Each row is a point. Examples show where two turns around zero, p and q, send a point. Where does a point land after both, in the order given? Backwards means that the second turn is done in reverse. Each puzzle has new turns, and all numbers are rounded.

Turn p:
[-0.20 -0.35  0.47] => [ 0.14 -0.10  0.59]
[ 0.12  0.10 -0.49] => [-0.11 -0.13 -0.48]
[0.29 0.15 0.20] => [ 0.25  0.28 -0.04]
[-0.15 -0.43 -0.27] => [-0.05 -0.53  0.01]
[-0.05  0.54  0.10] => [-0.23  0.50 -0.08]
Turn q:
[-0.01  0.15  0.04] => [0.09 0.12 0.05]
[-0.28 -0.09  0.25] => [ 0.08 -0.21  0.31]
[-0.07 -0.15 -0.55] => [-0.55  0.11 -0.12]
[-0.06 -0.39  0.50] => [ 0.25 -0.57  0.11]
[ 0.42  0.48 -0.25] => [ 0.12  0.57 -0.36]
Where do these land?
p, then q: [ 0.23 -0.28 -0.10] => [-0.09 -0.15 -0.33]
p, then q backwards: [ 0.49  0.27 -0.29] => [ 0.61  0.13 -0.06]
q, then p backwards: [-0.34 -0.20  0.45] => [-0.12 -0.56  0.19]
p, then q: [-0.39  0.21 -0.06] => [-0.06  0.00  0.44]

Turn p:
[ 0.21 -0.11  0.19 -0.16] => [-0.10 -0.10  0.27 -0.15]
[-0.05  0.45 -0.10  0.24] => [ 0.15  0.34 -0.04  0.37]
[ 0.18 -0.37 -0.27  0.71] => [-0.08 -0.58 -0.23  0.59]
[-0.33  0.00  0.37 -0.59] => [-0.21  0.34  0.03 -0.66]
[-0.02  0.02 -0.19 -0.20] => [ 0.23  0.00 -0.04 -0.15]
Turn q:
[ 0.34  0.18 -0.52  0.20] => [ 0.16  0.22 -0.56 -0.27]
[-0.04 -0.34  0.20 -0.12] => [-0.06 -0.35  0.13  0.17]
[ 0.43 -0.02  0.00  0.52] => [ 0.03  0.19 -0.53  0.37]
[-0.20  0.10  0.40 -0.48] => [ 0.19 -0.11  0.63  0.03]
[-0.53  0.08 -0.08 -0.13] => [-0.31  0.05  0.34 -0.30]
Where do these land?
p, then q: [-0.10 -0.32 -0.17  0.17] => [-0.18 -0.25 -0.23 -0.15]
q, then p backwards: [-0.52 -0.02  0.18 -0.33] => [ 0.45 -0.10  0.40 -0.21]
q, then p: [-0.15  0.05  0.09  0.27] => [-0.04  0.23 -0.19  0.12]
q, then p: [-0.01  0.49 -0.36  0.13] => [ 0.42  0.41  0.17 -0.11]
q, then p: [ 0.78 -0.19  0.26 -0.23] => [ 0.11 -0.68  0.31  0.44]

Turn p:
[ 0.13  0.50 -0.11  0.09] => [-0.32  0.37 -0.10  0.18]
[ 0.48  0.13 -0.17 -0.44] => [ 0.14  0.13 -0.62  0.21]
[-0.23 -0.37  0.35  0.39] => [ 0.25 -0.13  0.60 -0.15]
[ 0.20  0.29 -0.48 -0.40] => [-0.28 -0.01 -0.63  0.19]
[ 0.03 -0.17  0.25  0.28] => [0.22 0.05 0.35 0.03]
[-0.17  0.15  0.27 -0.08] => [-0.02  0.19  0.05 -0.30]
[-0.44 -0.52 -0.10  0.16] => [ 0.02 -0.59  0.36 -0.17]
Turn q:
[ 0.53  0.34  0.32 -0.20] => [ 0.33 -0.10  0.64 -0.11]
[-0.20  0.16  0.11  0.06] => [-0.18  0.11  0.09  0.17]
[-0.14 -0.60 -0.13 -0.37] => [-0.07  0.15 -0.42 -0.57]
[-0.29 -0.52 -0.03  0.06] => [-0.34 -0.06 -0.43 -0.24]
[-0.28  0.53 -0.27  0.24] => [ 0.03  0.23 -0.03  0.66]
[0.38 0.08 0.00 0.22] => [ 0.22 -0.35  0.14  0.10]
Where do these land?
q, then p: [-0.01  0.26  0.13 -0.12] => [ 0.04  0.28  0.11 -0.09]
q, then p: [-0.19 -0.10  0.20 -0.20] => [-0.16  0.07 -0.11 -0.29]
p, then q backwards: [-0.15 -0.13  0.32  0.55] => [ 0.24  0.42  0.41 -0.20]
p, then q: [-0.28 -0.13 -0.79 -0.12] => [-0.41 -0.01 -0.74 -0.16]
q, then p: [ 0.63  0.10  0.13 -0.10] => [ 0.64  0.13 -0.12  0.01]

Turn p:
[-0.18  0.04 -0.32  0.31 -0.25  0.15] => [-0.08 -0.07 -0.38  0.39 -0.03  0.10]
[ 0.23 -0.46 -0.41 -0.26  0.39 -0.36] => [ 0.26 -0.01 -0.13 -0.33 -0.31 -0.70]
[-0.45  0.55  0.05 -0.25 -0.29 -0.40] => [-0.19  0.63  0.15  0.15 -0.42  0.40]
[ 0.04  0.10 -0.18 -0.10  0.36 -0.06] => [-0.12  0.18 -0.13 -0.25  0.03 -0.24]
[ 0.07  0.21  0.04  0.25 -0.23 -0.19] => [ 0.22  0.23 -0.04  0.23  0.10  0.19]
[ 0.36 -0.18  0.33 -0.48  0.18  0.34] => [ 0.01 -0.40  0.29 -0.63  0.08  0.07]
[-0.07 -0.25  0.50  0.53 -0.15  0.51] => [-0.10 -0.54  0.26  0.43  0.54  0.18]
Turn q:
[-0.33 -0.23 -0.35  0.33 -0.01 -0.03] => [-0.03  0.08  0.08  0.38 -0.05 -0.48]
[-0.05  0.04 -0.14  0.03  0.03 -0.58] => [ 0.26  0.27  0.00 -0.14  0.35 -0.29]
[-0.26  0.20  0.02 -0.31  0.46 -0.24] => [-0.16 -0.25  0.09 -0.36  0.45 -0.21]
[-0.40  0.18  0.14  0.10 -0.05 -0.28] => [-0.21  0.31  0.25 -0.14  0.19 -0.19]
[ 0.05  0.51 -0.08 -0.02  0.27  0.01] => [-0.31 -0.03 -0.37 -0.22  0.24 -0.01]
[ 0.55 -0.54  0.31  0.19 -0.28  0.57] => [ 0.26 -0.15  0.05  0.55 -0.50  0.69]
[ 0.44 -0.16  0.09 -0.32 -0.41  0.57] => [ 0.18 -0.25 -0.11 -0.05 -0.69  0.49]
Where do these land?
p, then q backwards: [-0.10  0.94  0.07  0.13  0.23  0.11] => [ 0.10  0.69  0.50  0.43  0.00 -0.25]
p, then q: [-0.03 -0.08 -0.14 -0.16 -0.83  0.19] => [ 0.09 -0.02 -0.09  0.48 -0.71  0.15]
p, then q: [-0.22  0.72 -0.06 -0.02  0.01 -0.03] => [-0.64 -0.05 -0.22 -0.20 -0.16 -0.20]
p, then q: [ 0.25 -0.19  0.68 -0.14  0.25 -0.12] => [ 0.06 -0.19  0.32 -0.23  0.35  0.58]
p, then q: [-0.10 -0.31 -0.08  0.16  0.16  0.29] => [ 0.20 -0.02  0.26  0.21  0.18 -0.26]
p, then q: [ 0.44 -0.33 -0.05  0.27  0.16  0.21] => [ 0.46 -0.30 -0.05  0.16  0.33 -0.06]
p, then q backwards: [ 0.03 -0.18 -0.11 -0.21  0.25  0.21] => [-0.18  0.18 -0.17 -0.29  0.11  0.10]
q, then p: [-0.16 -0.32 -0.18 -0.34 -0.02 -0.72] => [ 0.48  0.29  0.34 -0.57  0.13 -0.14]
p, then q: [-0.11 -0.24 -0.13  0.31 -0.21 -0.14] => [ 0.13  0.28 -0.15  0.35  0.07  0.00]

Turn p:
[ 0.02  0.89 -0.23 -0.18  0.11 -0.22 -0.08 -0.16] => [ 0.49  0.00 -0.24 -0.72  0.38  0.08  0.09 -0.05]
[-0.20 -0.32  0.01 -0.30  0.00 -0.28 -0.05 -0.02] => [ 0.00  0.22  0.22  0.00 -0.17 -0.21 -0.36  0.11]
[-0.37 -0.25  0.72  0.18 -0.71  0.61 -0.09 -0.01] => [-0.64  0.31 -0.61  0.31 -0.73  0.17  0.14 -0.29]
[ 0.11 -0.15 -0.27 -0.31  0.03 -0.31  0.15 -0.11] => [ 0.16 -0.14  0.36 -0.17 -0.03 -0.05 -0.34  0.11]
[ 0.21  0.31 -0.45 -0.26  0.06 -0.04  0.14  0.61] => [ 0.20 -0.23  0.07 -0.28  0.16  0.18  0.16  0.74]
[ 0.11  0.05  0.91 -0.15  0.10 -0.06  0.10 -0.14] => [-0.27  0.46  0.30 -0.23 -0.31 -0.07  0.44 -0.44]
[ 0.87  0.15 -0.10 -0.23  0.11  0.47 -0.24 -0.11] => [-0.33 -0.16  0.28 -0.19  0.47  0.81  0.11 -0.08]
[-0.05 -0.31 -0.22  0.53  0.03 -0.07  0.05 -0.14] => [ 0.17 -0.27 -0.03  0.53  0.06 -0.16 -0.09 -0.18]
[-0.29 -0.15 -0.26  0.54 -0.10 -0.26 -0.14  0.14] => [ 0.42 -0.03 -0.26  0.53  0.00 -0.20 -0.09  0.08]
[-0.47 -0.24  0.34  0.02  0.18  0.04 -0.16 -0.08] => [-0.26  0.39 -0.10  0.17 -0.04 -0.42 -0.06 -0.14]
[ 0.05  0.03 -0.46  0.16  0.19  0.13  0.31  0.03] => [ 0.05 -0.54 -0.01  0.04  0.23 -0.12  0.01  0.15]
Turn q:
[ 0.07 -0.24  0.15 -0.33 -0.07 -0.48  0.26  0.12] => [-0.01 -0.02  0.06 -0.10 -0.08 -0.63  0.25  0.19]
[ 0.24  0.31 -0.21 -0.21  0.27 -0.52  0.06  0.28] => [ 0.53  0.16  0.15 -0.34 -0.06 -0.16  0.44  0.06]
[-0.37 -0.21  0.06  0.64 -0.22  0.18 -0.06 -0.18] => [-0.18  0.15 -0.32  0.47  0.14  0.22 -0.45  0.25]
[-0.36 -0.11  0.02 -0.29  0.29 -0.26  0.22 -0.22] => [ 0.15 -0.30 -0.13  0.03  0.42 -0.38  0.15  0.00]
[-0.05  0.15  0.52 -0.02  0.13 -0.27  0.12 -0.21] => [ 0.29 -0.02  0.12  0.20  0.05 -0.46 -0.23 -0.21]
[-0.17 -0.12  0.01  0.42 -0.40  0.60 -0.84 -0.21] => [-0.45  0.03  0.02 -0.08  0.05  0.70 -0.88  0.14]
[ 0.08 -0.33  0.09  0.23  0.22  0.28 -0.09 -0.04] => [-0.19 -0.12  0.27  0.34  0.09  0.22 -0.06  0.11]
[ 0.23  0.04 -0.26  0.14 -0.24  0.32 -0.06 -0.29] => [-0.10 -0.23 -0.18  0.01 -0.34  0.40 -0.13 -0.02]
[ 0.33  0.50 -0.37 -0.58  0.02  0.15  0.40  0.74] => [-0.04  0.34  0.02 -0.52 -0.26  0.07  0.92 -0.51]
Where do these land?
p, then q backwards: [-0.36  0.37  0.09  0.36 -0.13 -0.22  0.32  0.28] => [ 0.15  0.15 -0.26 -0.10 -0.07 -0.51  0.50 -0.10]
q, then p: [ 0.34  0.31  0.15 -0.05  0.12 -0.09 -0.38 -0.06] => [-0.21  0.29  0.15 -0.14 -0.12  0.41  0.03 -0.22]
p, then q: [ 0.14 -0.34  0.29 -0.04  0.35  0.56 -0.28 -1.02] => [ 0.34 -0.67 -0.24  0.19  0.78  0.05 -0.71 -0.11]
q, then p backwards: [ 0.04 -0.02  0.00 -0.53 -0.16  0.59  0.11  0.23] => [ 0.16  0.06  0.46 -0.13  0.10  0.52  0.22 -0.37]
p, then q: [ 0.29  0.37  0.32  0.29 -0.29 -0.11  0.24 -0.06] => [-0.25 -0.36 -0.27  0.20 -0.45 -0.08  0.13 -0.17]
q, then p backwards: [ 0.04 -0.62  0.06  0.26 -0.24 -0.12  0.05  0.17] => [-0.20 -0.41  0.02 -0.16  0.07  0.20  0.00  0.53]
q, then p backwards: [-0.24 -0.60 -0.44  0.28 -0.11 -0.10 -0.65  0.17] => [ 0.17  0.00 -0.44 -0.62  0.06  0.31 -0.29  0.61]
q, then p: [-0.12  0.05 -0.42  0.22  0.32  0.13  0.39  0.12] => [-0.12 -0.65  0.00  0.07  0.12 -0.11  0.25  0.00]
q, then p: [-0.06  0.29 -0.19 -0.11 -0.31 -0.35  0.26  0.16] => [ 0.34 -0.29  0.08 -0.37 -0.05  0.17 -0.18  0.20]
q, then p backwards: [-0.16 -0.04 -0.18  0.18  0.18 -0.12 -0.05 -0.20] => [ 0.05  0.10 -0.34  0.14 -0.01 -0.03 -0.11  0.14]
p, then q: [ 0.08  0.22  0.31 -0.86  0.26 -0.17 -0.02  0.21] => [-0.04  0.21  0.14 -0.49  0.19 -0.48  0.09 -0.67]
